Each wall is flat, endless, passes through zero and stands at right angles to its row. A trip goes straight from one point to another. Which walls does it cross, in order?

Walls:
(1): +0.04,+0.63
(2): -0.40,-0.42
(3): -0.40,+0.19
(4): +0.53,+0.18
(5): -0.19,+0.13
(6): -0.12,-1.14
(7): -0.67,-0.12
Trips:
-0.25,-0.13 to +0.52,-0.43 -> 5, 3, 7, 4, 2
-0.45,+0.16 to +0.52,+0.21 -> 2, 4, 7, 3, 5
+0.01,-0.23 to -0.33,+0.12 -> 3, 5, 1, 6
-0.49,+0.25 to -0.22,+0.27 -> 2
-0.09,-0.24 to -0.91,-0.39 -> 3, 5

Walls:
(1): -0.65,+0.30,-0.25,-0.30,-0.59,-0.29,-0.05,-0.68
(2): -0.82,-0.42,-0.13,+0.18,+0.42,+0.15,+0.02,-0.24
(3): +0.07,-0.69,+0.11,+0.24,+0.08,+0.32,+0.55,-0.67
(4): -0.02,-0.30,-0.28,-0.03,+0.37,-1.10,+0.09,+0.11
(5): +0.30,-0.47,+0.44,+0.20,+0.49,-0.45,+0.24,+0.12
(6): -0.13,-0.33,-0.73,+0.17,+0.03,-0.17,-0.41,+0.26
(7): -0.26,-0.40,-0.27,-0.37,+0.27,-0.39,+0.13,-0.34
Trips:
+0.00,+0.40,-0.39,+0.69,-0.15,+0.16,+0.08,+0.04 to +0.09,+0.08,-0.45,+0.63,+0.03,+0.60,+0.06,+0.00 -> 1, 2, 3
-0.08,+0.40,+0.05,-0.39,-0.29,+0.68,+0.58,+0.85 to +0.29,+1.12,+0.15,-0.37,-0.09,-0.19,-0.33,+0.16 -> 1
-0.41,+0.49,+0.01,+0.02,+0.74,+0.71,+0.04,+0.06 to -0.07,-0.03,+0.39,+0.48,+0.43,+0.72,-0.87,+1.07 -> 6, 5
-0.02,+0.09,-0.49,-0.48,+0.43,-0.22,+0.73,-0.64 to -0.17,-0.44,+0.09,+0.31,-0.14,+0.07,+0.36,-0.32 -> 4
-0.36,-0.17,+0.12,-0.35,-0.10,+0.30,+0.08,+0.07 to +0.29,+0.10,-0.10,-0.86,+0.20,-0.07,-0.60,+0.02 -> 3, 2, 6, 4

Walls:
(1): -0.09,+0.10,-0.34,+0.29,-0.67,+0.47,-0.41,-0.10,+0.18,-0.37,-0.10,+0.63,+0.00,-0.02,+0.34,+0.29,-0.34,-0.02
(2): +0.07,+0.09,+0.00,+0.09,-0.17,-0.34,+0.13,+0.55,-0.18,+0.01,-0.51,-0.14,-0.48,-0.42,-0.62,-0.20,-0.15,-0.38
(3): +0.91,-0.21,-0.35,+0.00,-0.02,+0.10,-0.27,-0.18,-0.45,+0.37,-0.33,+0.32,+0.38,-0.20,+0.40,-0.17,+0.10,+0.38
(4): -0.08,-0.66,+0.01,-0.55,+0.33,+0.02,+0.26,-0.12,+0.34,-0.62,-0.45,-0.33,-0.38,+0.20,-0.54,-0.34,-1.06,+0.08
(5): -0.40,+0.12,-0.66,+0.34,+0.26,-0.52,+0.42,+0.19,-0.59,-0.43,+0.29,-0.50,-0.64,-0.54,+0.21,+0.06,+0.02,-0.17
Trips:
-0.10,+0.54,-0.36,-0.46,-0.05,+0.57,+0.06,-0.55,-0.15,+0.19,-0.69,+0.36,-0.13,-0.26,+0.31,+0.04,+0.27,+0.91 to +0.37,-0.10,-0.35,-0.85,-0.21,-0.52,+0.42,-0.07,+0.41,+0.09,-0.23,+0.21,-0.01,-0.46,-0.08,+0.22,-0.14,+0.44 -> 4, 2, 1
+0.47,+0.00,-0.10,-0.65,+0.46,+0.03,-0.29,+0.07,+0.42,+0.37,-0.04,-0.27,-0.25,+0.41,+0.30,-0.33,-0.28,-0.02 to +0.23,+0.37,-0.31,-0.19,-0.59,+0.75,-0.48,-0.06,-0.03,-0.43,+0.10,+0.70,-0.03,-0.25,+0.15,+0.30,+0.39,-0.18 -> 1, 4
-0.21,-0.79,-1.35,+0.32,+0.23,+0.40,+0.50,-0.34,-0.20,+0.43,-0.29,-0.33,-0.53,-0.42,-0.56,-0.14,+0.04,+0.66 to -0.34,-0.06,+0.22,+0.85,+0.22,-0.24,-0.53,-0.22,-0.69,+0.15,-0.22,-0.46,-0.14,+0.80,+0.11,+0.28,+0.09,-0.37 -> 4, 3, 2
-0.31,-0.47,+0.15,-0.34,-0.18,+0.48,-0.85,+0.03,+0.12,+0.29,-0.03,-0.15,+0.38,+0.10,-0.01,-0.17,+0.26,+0.29 to +0.18,+0.18,+0.43,-0.30,+0.37,+0.53,-0.44,+0.59,+0.75,-1.21,-0.27,+0.56,-0.10,-0.07,+0.44,-0.21,-0.18,-0.32 -> 4, 3
-0.03,-0.07,-0.03,-0.07,+0.55,-0.34,+0.02,-0.10,-0.22,-0.07,+0.54,-0.43,-0.18,+0.54,+0.07,-0.24,+0.41,+0.39 to -0.48,-0.32,+0.14,+0.35,-0.53,-0.81,+0.01,-0.14,+0.17,-0.15,-0.10,+0.66,-0.21,-0.11,+0.63,+0.46,-0.87,+0.09 -> 4, 1
+0.44,-0.17,+0.67,+0.28,+0.76,+0.19,-0.01,-0.23,+0.45,+0.29,+0.45,-0.12,-0.57,+0.48,+0.12,-0.14,-0.54,-0.22 to +0.88,-0.29,-0.13,+0.35,-0.12,-0.46,+0.29,+0.05,+0.67,+0.30,-0.44,+0.21,+0.15,-0.01,+0.73,+0.09,-0.08,-0.26 -> 3, 1, 4
